Each row of a before or after table is a point. One or more steps were done to the points. Then noise was added and the rows were shuffled. The steps act on how far a point lies along the listed directions, d1 being the first. Write out the steps. A step turns or swaps two directions, mirrors them in a line or flattens them onto one, adds a multiple of one to another, or multiplies one. Angles are multiples of 10 degrees, from the lower direction toward the higher: turns from -170 to 170, lines from 10 to 170 but not 90. Use the fewest steps. Two steps may share a direction if one is a turn and the other turns, adds or multiplies; they go together, in the order done. Otherwise the lowest direction goes first.

Directions:
(1): -0.193; 0.122
(2): -0.122; -0.193
Before (10 x 2)
-0.018; 0.095
0.058; 0.075
-0.022; 0.017
-0.057; 0.023
0.099; 0.041
-0.056; 0.014
-0.036; -0.004
0.034; 0.006
0.006; 0.023
-0.001; 0.013
After (10 x 2)
0.002; 0.033
-0.062; 0.069
-0.021; 0.105
-0.002; -0.032
-0.021; 0.013
-0.022; -0.055
-0.016; -0.022
-0.016; 0.003
-0.031; -0.056
-0.098; 0.002
Steps: turn d1 and d2 by 80 degrees

Directions:
(1): -0.307; 0.000; -0.083; 0.057
(2): -0.036; -0.088; 0.253; 0.178
Before (9 x 4)
-0.077; -0.010; 0.001; 0.023
0.038; 0.014; -0.016; -0.011
0.010; -0.011; 0.000; -0.047
0.040; -0.011; -0.016; -0.001
-0.040; 0.007; -0.001; 0.039
-0.158; -0.004; -0.065; 0.041
0.040; 0.041; -0.070; -0.076
0.021; -0.015; 0.029; 0.003
0.035; 0.024; -0.026; -0.031
After (9 x 4)
0.043; 0.004; 0.042; 0.013
0.034; 0.039; -0.153; -0.080
0.013; -0.021; 0.034; -0.024
-0.028; -0.011; 0.011; 0.015
0.100; 0.001; 0.064; -0.014
0.020; -0.025; 0.020; 0.026
-0.015; 0.019; -0.063; -0.045
0.019; -0.001; 0.028; 0.021
-0.012; 0.027; -0.046; -0.005
Steps: turn d1 and d2 by -90 degrees

Directions:
(1): 0.086; -0.090; -0.285; -0.129; 0.104; -0.181
(2): -0.097; 0.075; -0.097; -0.009; 0.277; 0.236
Before (10 x 6)
-0.016; 0.020; 0.010; 0.001; 0.078; 0.047
-0.009; -0.024; 0.051; -0.010; -0.064; -0.005
0.005; 0.002; -0.031; -0.037; 0.026; 0.016
-0.003; 0.006; 0.058; 0.010; -0.074; -0.021
-0.046; 0.027; 0.059; 0.022; 0.036; 0.120
0.008; 0.010; 0.066; 0.037; -0.033; 0.061
0.004; -0.005; 0.009; -0.013; -0.008; -0.008
0.042; -0.032; 0.019; 0.013; -0.086; -0.113
0.004; -0.026; -0.090; -0.030; 0.033; -0.042
0.039; -0.004; -0.017; -0.035; -0.026; -0.063
After (10 x 6)
0.006; -0.017; 0.036; 0.016; -0.090; -0.056
0.033; -0.023; -0.040; -0.033; 0.035; -0.068
0.006; 0.033; 0.070; 0.010; -0.037; 0.016
-0.035; 0.037; 0.021; 0.001; 0.039; 0.067
0.012; 0.011; -0.047; -0.004; 0.066; 0.058
-0.042; -0.006; 0.020; -0.012; 0.022; 0.070
0.018; -0.007; -0.003; -0.036; -0.035; -0.023
-0.004; -0.004; 0.018; -0.008; -0.006; 0.008
0.013; -0.038; -0.102; -0.065; 0.079; -0.007
-0.040; 0.040; 0.101; 0.062; -0.007; 0.075
Steps: turn d1 and d2 by -110 degrees
